Each row of a before or after table is a point. One or more steps were done to the points. Then noise was added and the rows were shuffled. The steps act on how far a point lies along the listed directions, d1 being the first. Write out the steps. A step turns or swaps two directions, mirrors them in a line or flattens them onto one, adds a multiple of one to another, or multiplies one. Angles are multiples of 10 degrees, from the lower direction toward the higher: turns from -170 to 170, lines from 10 to 170 but not 90. Use the fewest steps. Two steps may share a direction if one is a turn and the other turns, adds or multiplies; they go together, in the order done. Otherwise the lowest direction goes first.

Directions:
(1): [  7  20 -44]
(2): [49 -3  6]
(3): [  0 -45 -20]
Before (14 x 3):
[[ 20  14  13]
 [  5  10  10]
 [-54 -50 -60]
 [ 29 -10 -25]
 [-56   2 -34]
 [  9 -32 -41]
 [ 28 -25 -31]
 [  4  13   7]
 [ -6 -17 -13]
 [ 31  19  -4]
 [  8   3 -22]
 [ 23 -16  46]
 [ 11 -16  59]
 [ -1  16  -1]]
After (14 x 3):
[[-62  57  43]
 [ 20 -13 -13]
 [  4  43  29]
 [ -1   1 -15]
 [  9  -5 -15]
 [  6  24  -6]
 [-58  31  -6]
 [  6 -13  -7]
 [ 32   8 -17]
 [ 26 -44  19]
 [ 27  26   9]
 [ 23  34  27]
 [ 15 -53  16]
 [ -9  12  14]]
Steps: mirror d1 and d3 in the line at 160 degrees

Directions:
(1): [  8 -48  -3  40  29  -2]
(2): [ 27  23  11 -15  49 -29]
Before:
[[  6  -7   3   2  -5  -1]
 [  2  -3   0   3  -2   5]
 [  5 -11  -4   4  -3  -1]
 [-15  15  -3 -16 -40  17]
 [ -4  -8   3   9  -7   4]
 [ -4  -5  -1   2  -1  -4]
 [  0 -10  -2   4  -8   9]
 [ -9  -9  -2   9  -4   7]
 [ -8  36   3 -23 -23   0]
 [ -4  -3  -2  11   5   2]
 [ -2  -6  -8   4  -7  12]
 [ -1  -6  -8   3 -12  12]]
After (12 x 6):
[[  1 -10   3   5  -8   1]
 [  1  -5  -1   3  -5   7]
 [  8  33   5 -28   0  -8]
 [ -3 -13  -2   6 -15  13]
 [ -1  -7  -9   3 -13  13]
 [ -3  -9  -8   3 -10  14]
 [-15 -15  -3  12 -14  12]
 [  0 -15  -6   6 -13   4]
 [ -6  -8  -3   4  -6  -2]
 [ 21  60  14 -39  27 -31]
 [ -9 -12   1  10 -15   9]
 [-11  -8  -5  15  -6   8]]
Steps: add -1.5 times d1 to d2

Directions:
(1): [  3  -8 -50   8  11 -50  32  31   5]
(2): [-17  25 -47  -6  31  12 -29 -33  33]
Before (14 x 9):
[[ 14 -28 -39   2   7 -36  47  32  -7]
 [  7  -5  34   1 -16  34  -8 -12 -17]
 [ 10  -4  31   3  -8  21 -16  -5 -16]
 [ -4 -12 -39  12  18 -45  31  24   5]
 [  5  -7  25   4 -16  -2   5   8 -10]
 [ -1  -1  11   5 -23 -11  13   7  -4]
 [ -6  -7   1   7 -19 -21  29  21  -8]
 [  6 -16  52   6  -3  21  -8   1 -13]
 [ 14  -5 -20   2  -3 -29  33  32   6]
 [  3   6  33 -10   7  23 -26 -24 -18]
 [ 13  12  34 -11  -2  34 -15 -21 -10]
 [  5   8  30  -4  -4  20 -18  -8   0]
 [  0  -7 -30 -10   7 -44  25   7  -6]
 [ -2  -5  55  -4 -20  23   2  -7 -14]]
After, 14 rows:
[[-11   7  34  -1 -20  20  -2  -7  -7]
 [ 11  -5  -6   5   1 -30  15  25  -1]
 [  3  -3  36 -16  -3  57 -20 -35  -2]
 [ -1   3  20   6 -23  -1   6   2  -7]
 [ 12 -26  13  13   3 -24  26  30 -14]
 [ -9   7  23 -20   0  22 -23 -39  -5]
 [  6  -5  21   6 -17  -6   9  13 -14]
 [ 13 -19 -15  10  -7 -20  31  24 -22]
 [ 16 -14  -2  10  -6 -22  13  25 -19]
 [ 10 -11 -15   2  13 -41  17  25 -19]
 [  4 -16  11   6 -14 -31  39  32 -14]
 [  7  10  33 -10 -10  41 -14 -16   8]
 [ 23  -5 -17  -2   6 -31  32  24 -11]
 [-13  11  34  -2  10  40 -33 -36   9]]
Steps: mirror d1 and d2 in the line at 80 degrees

Directions:
(1): [ 25  57   1  -4 -20  10  17  22 -17  53  23]
(2): [-26  33   1 -17 -53   8 -31 -11  51  -8 -14]
(3): [ 50 -20 -10  18 -22   4 -37 -56 -11  19   5]
(4): [ -4  -9 -11  35  18  16  11   4  30  48 -60]
(5): [-43 -36  43  -2 -19  27 -23  10 -27  36  13]
(6): [-14   0 -35 -44 -14 -27  -7  -4 -48  12 -45]
Before:
[[  0 -11   7   2  17  -7  18   3  -6 -48  28]
 [ 23 -23  10   6 -21  -1 -47 -13  33 -28  31]
 [  4  -6   5  50  41  25  25  18  28  22 -30]
 [  9 -33  -6  39  24   7  21  -1  28   0  -5]
 [-16 -59  39   4 -21  36 -45  -2 -50  41  27]
 [  2 -27   4  10  17   7 -21 -22  -2  11   5]
 [-23  -2 -22 -53  -8 -22 -17 -10 -22 -25 -10]
 [ 35 -19  -9  11 -26   3 -33 -60  -4 -14  31]
 [ -6 -10  15   8   0  -1   6   4  25 -45  26]
 [  2  51  -5  -8 -43   7 -13  -4  15   3  37]
 [-12 -38   7  22 -22  16 -30 -13  -7  47 -18]
 [ 11 -18  11  15  16   2  13  -6  10 -35  31]
 [ 18  -1   1   3   8  13  12  -7  -4 -33  30]]
After:
[[ 30  11  -9  18  24  -3  29  11 -35  21  40]
 [ 25  -9  -7  24   7  22   8 -18  13  -2  -7]
 [ -3 -24 -29 -19  28 -17   0  -9 -37  11 -33]
 [-11  -4  -3   8 -24   5  -4  -6  51 -32  17]
 [ 43 -47   6  17  25  -8 -19  -1  -4 -20  35]
 [-28  37  22  -4 -24  19 -10  15  52 -36  11]
 [  6 -20  -8  37  15   7   8 -14  26   0 -26]
 [ -7 -10   9  -7   2   7 -32 -24  10  -3  13]
 [ 46 -27 -10  19  -3  -1 -21 -51 -28 -14  39]
 [ 16 -21   4  32   8  12   2 -16  37  -3   3]
 [-21 -50  40   3 -40  39 -54  -7 -32  42  22]
 [  9 -32   5  35  23   7  17   0  26 -17   0]
 [-25 -22  20 -17 -43  -2 -35  -2 -27  -5  33]]
Steps: turn d2 and d4 by -140 degrees; turn d3 and d4 by -40 degrees

Directions:
(1): [ 22  28  16 -20  41  24 -16 -16   3  -7  19  48 -28  29]
(2): [-19  52  14   0 -51  30   6 -27 -26 -21 -17  -8  -4  11]
(3): [-12  -8  60 -14   1  23  -4   3  26  20 -22  18  51 -10]
(4): [ 14 -12  38  17  22 -12  31 -52 -17 -11  36 -30  10  -5]
Before, 8 rows:
[[  9 -10  24  11  -2   5   3 -13   3   5   6 -12  17 -12]
 [ 14 -12   9   5  39 -14   2 -17   6  10  34  -1   2  -1]
 [  5 -25 -30  16   9 -20  -1  12  12   4  12  -5   3   2]
 [ 10 -27   0  15  20 -32  17  -3   3   4  14 -17   2  -7]
 [  9 -21   6   8  -5 -17  13  -6  -2   0   7 -18  18 -14]
 [ 19  -8  -1   0  24 -12   5   3  -9  -3  27 -10 -15   9]
 [ 16  15  25   9  28   0  19 -57 -30 -16  28 -22  -7  21]
 [ -1  10 -15 -15  -1  15 -36  51  18  13 -32  37   2   7]]
After, 8 rows:
[[ 24   4  39 -10  57  12  -2 -33   0   3  18  20   2  27]
 [-14 -10 -15  27 -44 -16  10  10 -20  -5 -19 -47  21 -21]
 [ 14  12 -24  -1  19 -10  -4   4   0  -5   8  20 -35  19]
 [ 14  17 -12 -11   0   6 -13   2  -1  -6   0  26 -18  12]
 [ 13  17 -12   6  22  -8  -1 -25 -12  -5  33   0 -25  12]
 [ 12  20   6  -1  -6  21 -13 -11  -2  -6   3  12 -14   9]
 [  5  -7 -41  12   5 -13  -6  11   6  -3  10   3 -15  12]
 [ 20  -8  -2  -2  27 -10   2   5  -6   0  26  -7 -14  11]]
Steps: mirror d1 and d4 in the line at 50 degrees; swap d2 and d3

Directions:
(1): [-12  37  34  43 -12  53  -3 -23 -22 -24   1   5 -12  24 -34  27  15  10
  -1 -20]
(2): [-28  42  -7  -5  31  -9   9 -30  -1  10 -38   0   8 -25  13  17   4  24
 -60  30]
(3): [-46  13  -7 -12  -2 -31 -30  10 -34 -56 -19  -5  -6  10  -1  -8 -13 -53
   0   0]
Before, 9 rows:
[[-54  41   5  20   6  16 -13 -22 -17 -15 -14  -5  -3   4 -19  21 -10  -7
  -25   5]
 [-10   8   2   1   0  -8 -12  -7 -14 -23  -2   3  -1   7  -8   0  10 -18
    0  -1]
 [ 35 -12   9 -11   6  10  35  -9  27  54  -2   9   0 -24   5   2  16  60
  -19 -11]
 [ 28 -49 -24 -22   3 -35   7  32  18   7  10  -3   3   1  29 -25 -12 -20
   12   3]
 [ 16 -10  10   4  21  -3  17   2  18  31   9   4  21 -13  25   5   1  41
   -4  -3]
 [ 14 -33 -26 -27   5 -40  -9  32  -1   1   9 -14   7  -4  15 -11  -4 -17
   14  -1]
 [ 12  13  -9   9  16  12  31 -21  42  51  -2  -1   8 -22  15  14   7  44
   -1   8]
 [ 21 -17  19   5 -24  26  -8  15  -3 -12  30   4 -13  18  -8  -1   2 -11
   39 -27]
 [ -5   2  20  15  -3  23 -18  -4 -10  -2   3 -10 -16   6  -7   9  -2  19
  -11  -5]]
After, 9 rows:
[[ 47 -28  -5   6   6   9  30   6  32  38  16   2   3   0  15  -2   5  28
   -2   0]
 [ -3  -7 -10 -15   6 -28  -8   2  -7 -11   1   1   5  -3   4  -9   8 -17
    0   7]
 [-19   2  12   4  -2   4 -28   6 -18 -19  -5 -14 -15   6   0   2  -9  -1
   -9  -3]
 [-47   7 -19 -12   6 -26 -20   3  -7 -16 -10  -9   1  -4   1  -4 -24 -32
   -8  10]
 [ -1   2   9  -3  -9   9 -11   9 -11 -20  10   2  -9   9   1   1  -1 -15
   15 -11]
 [ -8  35  14  40  -1  44  16 -27  13   9  -1  -2  -4   6 -16  28  12  28
   13 -14]
 [  2  11  30  31  10  24   9  -8  -1   8  12   8  11   4   1  16   7  36
    1 -17]
 [ 39 -25 -16 -11   9  -6  13  13  14  35  18 -10   9 -12  11   3  10  29
    5   1]
 [  7  22  38  24 -11  46  17 -22  -6   6  -4  10 -15   4 -30  21  27  43
  -13 -33]]
Steps: turn d1 and d3 by 70 degrees; multiply d2 by 0.4
